Each row of a before or after table is a point. The points were changed in one or more steps. Then noise was added and the rows were shuffled. The steps act on how far a point lies along the listed directions, d1 being the first. Write out the steps. A step turns or swaps two directions, mirrors them in a line or flattens them onto one, adds a multiple of one to another, or multiplies one. Angles are multiples of 10 degrees, from the lower direction toward the higher: turns from -170 to 170, lines from 10 to 170 but not 90. Use the fewest steps. Two steps may share a direction if one is a turn and the other turns, adds or multiplies; they go together, in the order done. Otherwise the lowest direction goes first.

Directions:
(1):  41 -25 -46
(2): -47 -44 -18
Before (11 x 3):
0:   2  10  15
1:  -7  -5  15
2:  32  -4 -26
3: -13  -3  14
4:  20 -36 -44
5:  -9 -39 -37
6: -14  -1   2
7:  -8 -10  22
8:   2   2   7
9:   5   9   5
10:  -3  10   7
After (11 x 3):
0: -17 -17  17
1: -11 -64 -55
2:  50  12 -18
3:  20  25  22
4: -12 -11  13
5:   7  18  14
6: -25 -13   9
7:  10   7   9
8:  23  21  10
9: -68 -93 -59
10: -27 -17  -3
Steps: multiply d2 by 3

Directions:
(1): -77 -19 -36  28 -16  35 -45   1
(2): -36  36  36 -26   1 -38 -26  72
(3): -41  13  11  17  85  15  47  -3
(4):  13  48 -68 -50  34   3 -30 -11
(5): -40  18  19 -11 -12 -61  -5 -75
(6):  18  71  39  44  -5  40 -32 -19
Before (9 x 8):
0: -15 -20   6 -16 -15 -29  15 -12
1: -15  -4  11 -27   8 -32   4  19
2:  14 -21 -15  -4   2   0  12  13
3: -17  -2  -6   6   9  -3   9  -4
4: -18 -21 -13 -22  -5 -36   6   7
5:  23   6 -23   0 -28   1 -29 -12
6:  21  23 -41  -1   3  33 -34 -26
7:  15   7   4 -13   1 -14   6 -12
8:  32  22 -55  -6   5  21 -10 -33
After:
0:  21 -27 -22  -1   2   8  15   0
1: -40  20  34 -45   8 -57 -13  69
2: -28 -11  -3 -30  -5 -46  -2  28
3:  16   6   2 -12   2 -12   7 -15
4:  63  -9 -88  16   4  55  12 -95
5: -15  -5  -7   6   9  -1   9  -5
6:  43   0 -65  15   3  57 -18 -71
7:  33  -1 -32   6 -28   9 -22 -33
8: -17 -19   6 -18 -15 -31  15  -7
Steps: multiply d2 by 3

Directions:
(1):   9  15 -42   1 -83  -5   8 -48  69  -7 -17
(2):  35 -48  50  84   3  12   3  13  49  17 -12
(3):  57  -5   6 -22  22  37  70 -24 -15 -52 -47
(4): -48  39  20  30  28  36 -36 -21  28 -82   6
Before (14 x 11):
0:  44 -21  15  18  34   4  48  -1 -16  -9 -16
1:  46 -59  58  37  92  14  24  48 -51  11  -1
2:  10   5 -39 -35 -15 -21  16  -8   1  -1 -14
3:  13  13 -16 -54   5  -7  10  11 -32  35 -20
4:  47  -6 -37 -55 -54 -28  34 -17 -15  32 -22
5:   0 -50  38  46  41  -2  -1  31   5  24  32
6:  25 -63  57  42  71  43  25  25 -11 -36 -20
7:  22 -23  55  19  88  24  29   0 -46 -50 -10
8:  -9 -15  -7 -22  19  19  21   7 -33  11   3
9:  27 -24 -20 -16 -45 -32  27   4  -7  57   1
10:  55 -53  55  -1  45  14  61  36   2  27 -31
11:   0  -2   7  -2  -3  -4  13   7  -4  -5 -11
12: -28   9  52  -4  84  45 -15  10 -25 -73  -6
13:   4  10 -58 -29 -11 -21  13  -1 -18  27  12
After, 14 rows:
0: -24   8  25  52  38   4 -21   0  12 -27  19
1:  15  -9  46 -25  82  46  29  10 -42 -60 -28
2: -40   3 -11  14 -41 -33 -36   7  19  38  34
3:  16 -56  35  37  41  -4  14  31  -3  28  24
4: -40  -3  -3  -8  21  20  -8   8 -20   2  19
5: -48 -10  70  49  49  13 -40  37  44  -2  20
6:  -8 -51  61  58  75  43  -9  27   3 -46  -5
7: -13 -34  66  65  94  14 -35  50 -27  -7  30
8: -24  23 -54 -14  -8 -22 -17   1  -6  17  27
9: -49  35 -24  -6 -51 -29 -64 -14  27   5  28
10: -12 -10  61  35  89  24  -5  -1 -32 -59   7
11: -27  20 -35 -16 -12 -22 -22  -8  16 -12   6
12: -41  35  -9 -27   8  -8 -44  12  -9  20   6
13: -12   2  11   5  -2  -6  -2   8   2  -9  -5
Steps: swap d3 and d4
